Every row gives one point. The points of each table are mixes of a few directions, plus a little noise. How many directions does each table use, and how many do they share? Where both have some left over, give the other angles between the two spaces (their principal angles), to ten degrees, smallest first.
In the rows, zero is written as 128.

First, 4 rows:
138,118
148,110
149,110
76,173
Second:
125,116
133,153
114,59
129,136
137,175
Directions: first 1, second 1, shared 0; angles 60

First (7 x 4):
182,86,132,108
77,168,124,147
180,88,132,109
105,146,127,136
89,158,125,142
94,154,125,140
169,95,132,113
Second (8 x 4):
125,116,130,146
114,112,171,133
122,107,134,158
131,158,145,75
143,121,61,168
129,162,155,66
134,109,85,176
127,140,143,103
Directions: first 1, second 2, shared 0; angles 90

First (9 x 8):
127,172,140,82,118,165,154,84
129,136,129,115,130,117,126,123
130,101,118,150,140,74,99,160
128,120,126,136,130,119,122,137
122,89,120,183,122,176,140,155
131,89,115,158,148,41,83,176
128,159,138,99,119,165,151,96
123,104,123,167,118,184,147,139
131,183,142,60,128,111,133,83
Second (7 x 8):
124,134,137,107,120,136,125,107
106,112,160,87,85,209,123,55
125,106,124,156,123,150,131,141
147,163,108,130,165,46,128,169
138,162,124,104,146,76,125,132
134,136,121,135,139,105,128,145
122,86,123,178,118,174,134,148
Directions: first 2, second 2, shared 1; angles 40

First, 11 rows:
118,96,136,132,158,67,104,123,147,83,166
128,130,106,156,158,29,104,93,152,105,218
110,127,145,124,130,197,155,119,105,161,80
126,126,115,162,147,82,118,125,118,115,157
167,165,79,149,92,130,146,192,117,127,102
126,110,165,100,122,161,118,83,164,156,124
128,155,128,91,104,148,122,129,105,145,132
116,139,107,114,128,156,164,159,111,118,102
108,115,149,70,125,160,127,168,104,96,96
126,108,136,133,141,130,134,96,170,134,136
157,132,141,176,105,151,113,122,116,172,96
Second (8 x 11):
163,123,129,145,102,125,112,172,132,116,97
113,114,162,119,137,119,95,122,91,123,135
106,91,146,136,162,143,144,130,133,106,104
123,126,147,188,140,163,133,109,84,171,90
125,123,138,99,117,145,120,184,92,99,94
110,140,133,45,122,93,98,107,137,108,196
153,158,102,120,104,132,146,83,191,171,159
135,148,70,171,141,106,178,120,164,132,149
Directions: first 6, second 6, shared 6

First, 11 rows:
111,151,140,133,71,117,131,94,133,135,128,135,118,85
130,124,128,135,150,135,138,131,127,129,125,116,137,133
108,160,139,111,29,97,103,94,133,132,138,161,94,83
107,144,150,177,131,146,188,82,132,147,108,88,161,70
147,113,108,85,123,113,74,168,123,114,145,164,97,181
136,114,124,138,177,144,143,142,125,127,123,110,146,147
118,131,142,173,165,152,184,101,129,140,108,83,169,95
140,126,111,69,76,94,55,158,126,111,153,186,75,167
136,123,118,100,112,113,95,147,126,119,140,155,104,153
130,117,134,169,203,160,182,124,128,136,111,79,174,126
145,108,117,116,171,135,118,161,123,121,131,128,131,170
Second:
114,172,162,182,63,102,156,100,149,146,151,141,142,98
123,116,115,90,121,134,105,121,116,120,112,129,108,115
136,154,142,148,80,92,115,143,147,132,168,169,120,156
114,148,130,88,32,97,82,109,128,124,139,171,80,100
135,101,109,96,170,149,115,141,113,116,108,115,123,140
121,116,121,120,152,150,139,116,117,126,106,105,135,109
124,109,118,117,170,154,140,123,116,125,103,98,136,114
156,110,130,184,234,147,173,175,138,132,139,99,181,192
Directions: first 2, second 3, shared 2
